Each row of a before or after table is a point. One or more steps were done to the points. Then noise was added and the rows were shuffled. The steps act on how far a point lies along the listed directions, d1 being the first. What was done? A step turns or swaps two directions, mirrors them in a line or flattens them onto one, adds a multiple of one to another, or multiplies one. Angles are multiples of 10 degrees, from the lower direction toward the higher: turns from -170 to 170, lines from 10 to 170 but not 90. Use the fewest steps. Two steps may share a direction if one is a turn and the other turns, adds or multiplies; they go together, in the order done. Otherwise the lowest direction goes first.

Directions:
(1): [-21  51 -17]
(2): [-33   2  47]
(3): [42 26 29]
Before, 11 rows:
[[  3  -5   6]
 [-34  32  11]
 [-16  58   2]
 [ -6  28 -18]
 [-19  20  10]
 [  5 -26 -24]
 [  7  -4 -44]
 [-23   4   4]
 [ -8 -21 -49]
 [-36  20  22]
 [-38  11  -1]]
After:
[[-19 -30  -5]
 [-44 -14  -8]
 [ 16  40 -26]
 [-42 -26 -25]
 [ 11  28 -14]
 [  7   9 -17]
 [  6   0   1]
 [ 28  27 -24]
 [-19  26  -8]
 [  9  17 -33]
 [ -6  61  -6]]
Steps: mirror d2 and d3 in the line at 70 degrees

Directions:
(1): [-5 43 -3 22 11 50 29 43]
(2): [-36 -37  -6 -56 -10  15  28  27]
(3): [  3 -28  11  19  60 -14  50 -13]
Before, 13 rows:
[[-27  -9 -16 -14 -24 -10   1  11]
 [ 25 -17   7  31  25 -11  28 -21]
 [  7 -11 -11  27  60 -15  20  -6]
 [ 17 -15  11   8  12 -22  -3 -29]
 [-23 -44   6 -43  11  12  23   8]
 [-17 -37  10 -39 -13   1  15  10]
 [  5  33 -12 -10 -52  17 -48  13]
 [ 23 -37 -10  -9  49 -37  28 -38]
 [  7 -17   4   9  30   2  10 -15]
 [ -8 -36   4  -6  23  -9  29  -7]
 [ 12  -1   3  34  53  -8  32 -19]
 [ -9  28 -10  15 -45   2 -55   2]
 [ -4 -31  11  10  31 -27  38 -22]]
After, 13 rows:
[[-19   8 -11  -6 -46  -1 -48   7]
 [  1 -15 -13  15  59  -6  28   6]
 [  8 -24  11  -3  14 -17   8 -19]
 [  0 -22   4  12  28  -8  27 -10]
 [  4  25 -12 -19 -52  10 -50   8]
 [ 10 -12  15  -2  -4 -11  -3  -7]
 [  3 -15   2   7  29   6  15 -11]
 [  4 -15  11  -1  17   2   8 -13]
 [ 17 -34  -9  -3  54 -31  34 -34]
 [ 14 -23   6  14  23  -6  39  -8]
 [-15   1 -14   5 -19 -20  -9  -1]
 [ -1 -20   9  16  35 -23  42 -20]
 [ -2  -8   1  18  50   4  41   0]]
Steps: turn d1 and d3 by -10 degrees; multiply d2 by 0

Directions:
(1): [-60  22  -7  46 -21 -10  -3 -20  -3   4  18]
(2): [  5   5 -26   1  48 -33  -7 -48  23 -19 -13]
Before (14 x 11):
[[-26  19 -29  26  21 -16 -11 -38   8 -12   0]
 [-56  17   3  33 -38   0  -5 -10  -4  15  18]
 [-44   8   0  36 -23  -1   1   1  -8  15  16]
 [-21   5   8  18 -18   8   0   5 -10  -1   7]
 [  6 -10  27  -9 -31  17   0  30 -12  13   6]
 [ -4  10   9   9  16 -10  -7  -6   1  -4 -10]
 [-23  -1  24  13 -60  31   9  29 -20  16  15]
 [  7   1   6   4   8  -7  -3  -9   4   3  -5]
 [-17   8  -1  18  10 -12   4 -12   2  -2   5]
 [-42  21  -3  38 -17 -18 -13 -21   5   4  15]
 [-34   2   3  33  -1 -14   0 -28   5  -1   3]
 [ 13  -5  -5  -7  15   0 -12   4   2   0  -2]
 [-10   3  -1   9 -11   1   0   7  -2   1   6]
 [-16   8   2  14 -11   4  -3  -3  -7   0  -4]]
After (14 x 11):
[[-22  -1  -1  25  16 -21   0 -37  11  -7  -4]
 [-10   6  -2  12  18 -15   4 -15   5  -4   1]
 [-13   4  -5  11  -6  -3   0   1  -1  -1   5]
 [-56  18  -9  35 -16 -15  -7 -34   5   5  12]
 [-26   7   3  22 -10   1  -2  -7  -6  -4   6]
 [-14  -3  24   6 -37  14  -2  22 -12  14  11]
 [ 14  -7  -1 -10  10   4 -10  10  -1   3   0]
 [ 11   0   7   0   8  -5  -3  -7   3   4  -6]
 [-31  19 -12  30   5 -29 -16 -35  14  -3   9]
 [  3   8   9   4  18  -9  -6  -5   2  -3 -12]
 [-44  10 -11  37  -5 -14  -2 -17   1   7  12]
 [ -3  11 -30   9  37 -18 -10 -39  13 -17  -9]
 [-16  11  -1  14  -5  -1  -4  -9  -4  -2  -5]
 [-46  10  14  33 -53  17   6   8 -14  12  17]]
Steps: turn d1 and d2 by 30 degrees

Directions:
(1): [ 36  50  37   6 -53 -46  33 -19  48  17   3  29  -2  16 -18  -8  11  48]
(2): [-19  28 -11  -6  -8  58  44 -22  25 -17  11   9  37  43 -14  21  60 -50]
Before:
[[-12 -36 -12  -8  29  -8 -33  21 -30  -4  -8 -14 -16 -14  13   1 -19   6]
 [ -9 -25 -14  -6  37  17 -41  12 -32  -4  -9 -18  -1 -16  11  -6 -14 -13]
 [-16 -41 -23   1  40   9 -31  20 -44   2 -10 -18 -16 -31   9   1 -27 -10]
 [ 11  -7   3   2   5  -1 -17   7   8   9   6   7  -4  -4   5  -6  -9  -3]
 [-16 -41  -5  -4  38 -23 -43  28 -40   0  -2 -19 -24 -43  28  -9 -41  11]
 [ 11   9  10   5 -12 -14   3 -15   6   2  12  10  -1  -5  -3  -2  -2  18]
 [-21 -52 -25  -1  40  16 -36  17 -46  -1  -1 -22  -8 -16  25   4 -35 -16]
 [-11  -8  -3   3  29  15 -16   5 -11 -15  -6  -5   1  -8  26  13  -9 -20]
 [  4 -23  -1   1  14 -12 -30  16 -27   4   0  -3 -17 -27  16   8 -30  23]
 [ -1  16  12  -9  -9   9  19  -1  16  -1  -1  16  12  18  -8   8  26  -1]]
After:
[[ -8  11   2   0  15  24   6 -10  13 -22  -2   2  12  10  19  17  15 -26]
 [-30 -19 -29  -4  24  59  12  -4 -15 -11   8  -8  26  24  11  21  20 -52]
 [-17 -24 -18  -5  27  33 -20  11 -30 -12   5  -7   3 -12  13  21  -3 -19]
 [  3 -12  -1   1  10   9 -18   8   5   5   5   3  -2  -1   5  -4  -4 -13]
 [-16   0 -13  -9  26  43  -6  -6  -9 -11   1  -7  24  10  -1   5  25 -38]
 [ 13  12  21  -6 -13 -22   8   5  12  10  -2  17  -5   6  -4  -2   0  24]
 [  5  -8   7   4   3 -12 -13  -7  -9   1   7   1  -3 -20   2  -5 -20  16]
 [-44 -32 -27 -11  46  43 -11  12 -33 -20   6 -18  10  -8  21  13  13 -49]
 [-26 -23 -23 -12  27  32  -8   7 -19 -19   0 -10   6  12   4  14  17 -30]
 [-30 -15 -28   0  31  57   7  -1 -17 -14   4  -8  14   7  -6  18  25 -48]]
Steps: turn d1 and d2 by -70 degrees

Directions:
(1): [  7  12 -37  27 -13 -14 -17  10  -6  -2  16  21 -24 -19  -2  12   2 -25
 -34  16  16  47 -54  25 -18   2 -53  22 -32   8 -35   1]
(2): [-22  34  -7 -34 -54  55  21  60  15  16 -11  -8 -12  -8   7   9 -19 -13
   4 -21  -9  23 -13  18   7 -20  11 -46  10   8  -7   5]
Before (10 x 32):
[[ 14  -6  -5   6  18 -24 -12 -23 -11  -4  -2   3   4  -2  -5  -6  -2  -1
    5  12   7 -10   5   2  -1   5  -5   8  -9  -3   3  -4]
 [  5   1 -15   9  -4  -3  -1  -4  -5   0   2  14 -13  -9  -3  -3  -4 -11
   -6   4  -1  14 -29   9  -8   0 -22  14 -11  12 -13   1]
 [ -3  29 -10 -16 -27  28   5  43   7   6   5   5  -9 -17  -3   7 -16 -23
   -3  -6  -6  21 -17  12  -3  -4   1 -26   8   1 -15   9]
 [ 11  -9  -8   6  13  -7  -7 -17   0  -4   6   7   8  -6   0  -5  -5   1
   -4  12   8  -4  -9   2  -3   5 -11  15  -6   2  -6  -3]
 [  6 -15  -1   6  14 -17  -6 -12   2  -7   6   7  -3   5  -5  -2  10  -2
   -2   6  10   0  -4   6   1  11  -3   3  -8   0  -3  -4]
 [  5 -20  26   3  23 -19   2 -36  -8  -6   2  -9  19   7  -1  -6   9  16
   10   5  -4 -30  34 -20   4   5  22  18  15  -1  12   0]
 [ -7  21 -20 -12 -36  21   5  34  -6   6  -2   8 -15 -21   0  10  -8 -20
  -13  -2   0  43 -29  22  -1  -8 -20 -17 -17   7 -28   0]
 [-10   3   2 -18  -9   7   4   8   7   3   2  -5   4  -5   7   0  -5  -2
    6  -8   0  -6   5  -3  -1   6   6 -12   0  -1   2   4]
 [  3 -12   6   4  14  -5  -1 -10  -6   4   4  -6   0   1   3  -5   3  -1
   14   5   4 -13  -1 -10   4  -1  10   5   2  -2   9  -3]
 [  4  -6   6   1   6  -7   9  -5  -2   2  -3  -8   0   6   1  -7   8   7
    2   3   0 -14  15  -3   7   3  10  -2   4  -1   4  -1]]
After (10 x 32):
[[ -4  26 -34  -2 -41  16  -1  38  -8   5   4  16 -24 -28  -1  15  -8 -29
  -26   4   6  60 -50  31  -8  -7 -40  -9 -29   9 -41   0]
 [ 10 -10  -2   1  15  -5  -4 -19   1  -4   3   3  12  -3   0  -7  -5   5
    2   9   6 -11   0  -2   0   4  -2  11  -1   1   0  -3]
 [ -9   5  -2 -14 -11   5   2  10   7   2   4  -2   2  -7   7   1  -5  -4
    2  -6   2  -1  -1   0  -3   6   0  -9  -3   0  -3   4]
 [  0  34 -25  -5 -33  22  -2  47   5   5  11  14 -19 -25  -4  12 -15 -33
  -17   1   1  40 -39  22 -11  -3 -20 -17  -5   4 -29   9]
 [  5 -17   5   2  16 -14  -3 -14   3  -6   4   4   1   8  -4  -4  10   2
    4   4   7  -7   5   2   4  11   5   0  -3  -1   3  -4]
 [  4  -7   8  -1   7  -6  10  -6  -2   2  -5 -10   2   7   1  -8   8   9
    4   2  -1 -17  19  -5   8   3  13  -3   6  -1   6  -1]
 [  2 -24  37  -5  27 -15   7 -39  -6  -5  -3 -16  27  13  -1 -10   8  24
   21   0  -9 -45  51 -28  10   5  39  11  25  -4  23   0]
 [ 13  -9   3   0  21 -21  -8 -25 -10  -3  -6  -2  10   2  -4  -9  -2   4
   13   8   3 -20  17  -4   3   5   7   3  -2  -5  11  -4]
 [  5   0 -14   8  -3  -2  -1  -4  -5   0   2  14 -13  -8  -3  -3  -4 -11
   -6   4  -1  13 -28   9  -8   0 -21  13 -10  12 -12   1]
 [  2 -13  11   1  15  -3   1 -11  -5   5   2  -9   3   3   3  -7   3   2
   18   3   2 -18   5 -13   6  -2  16   3   5  -3  13  -3]]
Steps: add 0.7 times d2 to d1

Directions:
(1): [-20   1  -7  22  -3 -16  10  16  17 -12 -10 -15 -32 -10  18   8 -28   7
   6  -3 -48  -8 -16  -8  46  14 -15 -25 -19  24  47 -15 -13  35  -6  -3
  14 -18  -3  -3 -17 -29   8 -20  25  -5 -18  -2 -35  -3 -19 -11  23   2
  22   0 -25 -25   2   9  -8   2 -18 -26]
(2): [-34  10  10  15 -14  16   2 -13   8  33 -12  34 -21  34  -2   2 -12   3
 -18  20  11 -21   4   5  -2 -38   3 -26  23  12   5  24 -29  11  17 -31
   7  24 -15  12  -9   2  31 -26  13   5 -26   5   1 -37   0  -9 -10   4
 -16  12  11  21 -31 -15 -34 -23 -19  32]
(3): [-13  59  -3   1 -42  15  -9 -29  21   7   5  12 -14   2  -6 -51 -17  17
   7 -10 -17 -31  -2 -30 -25  17  10   6  25 -31  13  10  38 -11   3 -10
  -5 -18  13  14   7   7  -3  -1   6 -32  26  -4 -37  -3  -4  -4   0   0
 -10  -6   5  13  -2 -10  27   9 -15 -29]
(4): [ -6   9   4   2 -19 -21   6  21   3  -8  26 -25  11 -27  32  -5  -5 -14
  21  -9  -5 -27  21   7 -15 -10  10 -23 -15  10 -33  -9 -10 -42   5 -23
  20  26 -10   8  17 -14   9  29  21  27 -22 -41 -30  16 -23  24  -5 -28
  14  16  -2  44  10  -3   9  -9 -22   9]
(5): [-11   7   7  -7  -3   0  39  24  38 -15  18 -20   9  14 -44   5  -1  25
 -12  11  20  -4  21  13  -6  10   7   8  14  52   3   9   6  46  10  -1
   6 -10   1  10  13   7   1  14  -6 -18   1  -4 -35  34   3 -16   3  26
   9  10  21  18  41 -25   1 -16  29  25]
(6): [  1   3   6  15   1 -37  20 -23  -8   8  -9  17 -21  -2  -5 -17   1 -26
  10  12  36 -11  -7  -9   0  28  18 -18 -19  12   6  18  25 -30 -20 -27
  38  -8  15 -25  23  25  -5   1  16  -3 -20  37   8  22  33   0  -5  15
  60  17  14 -24  -4   1 -17   1  -1   4]
Before, 12 rows:
[[  4   9   3  10   0 -13  10 -15   4   3 -10  14 -18   9 -14 -10   0   0
   -4  12  13   1  -9 -11  -7  15   5   3   7   0  17   7  19   2  -7  -7
   10 -14   4 -10   4  15   7  -7   5 -17  -1  26  -5   4  19 -13  -1  17
   26  -1  12 -23  -1  -9 -11   2   1   1]
 [ -8  18  -1   3 -11   8   1 -22   4   9  -9  21 -12  23 -22 -19  -6   6
   -7  12  18  -1  -1   0  -1  12  13   4  19   6  12  26  16  10   0 -16
    6 -15   1   1   5  15   0 -10  -4 -19  -1  18  -2  -3  17 -13  -8  23
    3  10  12  -1  -7 -18  -7  -5   3  10]
 [  7 -28  -2   7  13 -19  10  22  -3 -19   2 -18   6 -16  18   9  -3 -13
    1  -7 -10   8  -4  15  16   1   1  -3 -24  16  -9  -9 -14  -2  -8  -2
    9  -5  -1  -3  -7 -16  -3   9   7  22 -16 -12  -2   4  -8  10   9 -10
   20   2 -10  -3   6   8  -1   8  -3   9]
 [ 13 -20  -4   0  15 -12   3   9  -8  -5   0  -7  10  -5  -3  20  14  -5
   -3   1  16   6   0   8   7   3   2   8  -5   6 -12  -2  -1  -4 -10   2
    7   9   8 -15   2   8  -7   6  -8   7   1  14  15  13  20   4   1   5
   12   1   1 -13   8   6  -8   4  15   8]
 [  6   4  -6   3 -10 -25   4  -2  -3 -11   2 -12   0 -19   7 -12  -4 -11
   17  -6  -3  -3  10  -2   7   3   1 -14  -9  -5 -10 -11   0 -13  -2  -7
   12   5   4 -10  14   3  -3   7  13   3 -11  -4 -10  13   2   5   0  -3
   29   4   5  -1   6   4   4   3 -10  -1]
 [ -4  -4   2  11  15 -13  27   5   9  -1  -7   2  -8  17 -19   9   2  -1
   -8  24  23   3   5   4  16  13   3 -10  -2  40  16  18   5  20  -7  -6
   20  -6   6 -10  14  17  -1   0   4  -4 -14  27  -3  17  21 -17   5  29
   33  12  14 -21   6  -5 -22 -12  19  14]
 [  9  -6  -3   5   4 -10   8  13  11 -11   2 -20  -2 -14  10  11   3   6
    2  -4 -16   5   1   8  24   1  -6  -1 -13  15  11 -16 -11  22  -1   3
    4  -1  -4  -1 -10 -18  -1   4   7   6  -7 -14  -8   6 -11  -1   9  -1
    4  -3 -13  -3  15   4   3   4   2  -6]
 [ -9   1   0   0  -9  -4  -2   8   7  -3  -1  -9  -2   0  10   4 -12  12
   -6  -5 -13  -3  -4   1  10  -2 -10  -8  -8   6   8  -3 -11   6   2  -2
    4   7  -4   4 -10  -9   1   0   3  -2  -9   4 -13 -11 -15  -4   3  -4
    0   1 -10   5  -3   2   5  -3  -4  -4]
 [  6 -19   2  -7  20 -12  21  19  14 -14   3 -14   3   2 -26  11   7   5
  -10   9  14  17   9  12   8  10   1   7  -6  39   8   1   9  35 -10   5
    6  -9   7 -13   9  15 -11   5  -9 -11  -2  12   0  33  12 -10   4  21
   22   4   3 -12  22 -11  -9   1  26  15]
 [  3  -3   1  -9  14  -6  12  22   8 -10   9 -24  10  -9 -10  14   1  -1
   -6  -3  -4   1   7   6  -2   0   1   1  -6  16  -6 -10 -13  10  10   3
    1  -5  -1   4   4  -8   0  14  -3  10  -4 -14  -8  15 -14   2   6   3
    2   3  -2   7  18  -6   8  -6   7   4]
 [  8  16   6  -2  -9  -7  -4   2   9  -5  12  -4   7 -13   0 -12   2  -7
   10  -5  12  -9   9  -5 -21   5   8   0  -4   0 -14  -2   6 -24   1 -11
    2  -1   2   1  17   6  -1  15   1   5   6  -9  -7  10   5  14   0  -5
    2  10   9  13  10   3  15   1   3  -2]
 [ -9  17   3   1  -8  13   8   1  16   1   8  -4   4   9 -12  -3   0  21
  -10   6   6 -14  10   2 -16  -4   8  -5  13  17  -4   8  -5  16   8  -6
    5   2  -4   4   4   3   2   1  -2  -8  -6  -8 -17  -1  -1  -1   0   0
   -6   7   6  19   5 -12   1 -17  -2  16]]
After, 12 rows:
[[  2   1  -4  -8  -6  -2  -7  12   7 -15   3 -20   6 -10   7   1  -9  17
   -2 -13 -22   5  -6  -3   9  10 -14   6 -11  -2  10 -12   0   9  -2  14
   -5  -4   1   4 -10 -11 -10   7  -6  -9   7   0 -15  -1 -17  -4   7  -5
   -3  -7 -15  -2   8   6  20   7   4 -19]
 [  6  -5  -4   6   7  -6   0 -13  -6   8 -10  14  -5   8 -10   5   9  -2
   -8   6  19   0  -8  -3   5   6   5   6   6  -4   1  11  10  -3 -11  -6
    8   2  13 -16   1  18  -5  -8  -6  -6   5  31  18   1  30  -3  -1  13
   12   0   5 -22  -6   3 -13   5  11   3]
 [ 20 -22  -6   2  22 -17 -19 -15 -27   3 -19  12 -11 -13  17  -2   8 -24
    4  -2  -2  20 -18  -7  14   9  -3  -1 -22 -19   9  -4  13 -18 -26   4
    5  -6  13 -30  -1  14 -17 -11  -1   1  -1  27  38   2  17   5   2  -2
   24  -6 -17 -40 -22  16 -10  21  -3 -17]
 [ 13   1  -9   1   2  -2   3  -3   9 -22  -6  -7  -2  -8 -10 -21  -7   7
   -3 -12 -19  12 -19 -10  10  32   0  24  -6 -10  20  -4  27  16 -14  16
   -8 -42  20  -3  -9  -2 -21   0  -7 -18  23  10  -9   7   5  -6  16   9
   12 -15  -7 -29  12   7  21  25  11 -24]
 [ 12 -10  -3  22  19 -34   2 -25 -29  10 -25  22 -22  -2  17  -4   6 -36
   10  17  21   5 -18 -13  22  25   4 -21 -27  -2  16  15  17 -36 -29 -13
   32  -6  16 -33  16  24 -11  -7  14   9 -19  48  31   6  34  -1   3  13
   58  10   0 -52 -26  20 -25   7  -3 -12]
 [  9  10  -7  -9   8  10 -17  -3  -5  -1  -6  -6   2  -8   1  -3  -2   0
   -5 -12 -25   5 -12 -14  -2   3  -6  12   1 -29   8 -12  -1   0   6  14
  -17 -16   6   3  -9  -8  -7  -2  -8  -2  18  -5   6 -10 -14   1   7  -4
  -19 -14 -14 -12  -4   6  19  11  -4 -26]
 [ -4  11  -2   5  -6  16 -18 -12  -8  12  -4   9  -1   3  18  -3   0   6
   -5   0  -8 -12  -2  -4 -12 -17   2 -12   7 -15  -8   2 -16 -12   5  -6
   -1  13  -8   1  -7  -4   5  -9   2   6  -8  -9   5 -28  -7   9  -2 -18
  -17   1  -9  12 -24   2  -2  -9 -23   4]
 [ -5 -10   3  12   1 -19  -1 -12 -22  14  -9  18 -11   6  15   0   0 -28
    5  15  28  -4   2  14   7  -5  15 -25 -10  13 -13  20 -11 -32  -6 -35
   29  14 -11 -12  10   8  10  -3  13  21 -38   9  18  -6  14   7 -16   1
   26  25   4   6 -23  -6 -27 -12 -16  27]
 [ -2  25   8   4 -16  -1  -7 -13   9   9   3  15  -5  -1  -2 -19  -3  -7
    5   1  16 -17   4 -10 -22  -1  10  -7   5  -6  -7   8   6 -25   3 -21
    4   1   2   1  14  11   6   2   5   0   3   1  -3  -5  10  10  -3  -1
    0  11  12  11  -5   0   5  -1  -5   0]
 [  8  18  -8   3 -15 -26   8 -18   2 -11  -3  -4  -8 -15  -8 -29  -5  -7
   17  -4   2  -4   4 -15   4  23   5  -6  -4 -11   3  -4  24  -9  -8  -5
   14 -13  17 -15  18  15 -12   3  11 -16   2  14 -14  21  15  -2   2  10
   39   1  11 -17   9   2  10  10  -4 -13]
 [ 26   1 -13  -4   5  -3  -7   5   6 -22  -1 -26   3 -26   9  -1   6  12
    8 -17 -34  17 -11  -6  23  21 -11  22 -14 -13  20 -27  12  21  -9  26
  -13 -22   8  -4 -14 -18 -20   6  -6  -9  22 -11  -5  10 -11  -1  16  -3
   -5 -19 -22 -22  20  14  27  24   8 -37]
 [ 12 -13   6  17  12 -45  16  -8 -15   1  -8   8 -17  -9   9   1   6 -29
   10  14  28   0  -7  -3  -1  16  11 -17 -23  10  -1   3   9 -34 -17 -22
   35   1   1 -26  15  15   8   4  19  10 -28  26   8  17  24   3  -5   6
   61  12   9 -25  -4   1 -23   0  -8  12]]
Steps: add -1.5 times d1 to d2; swap d3 and d4; multiply d5 by -1; multiply d6 by 2
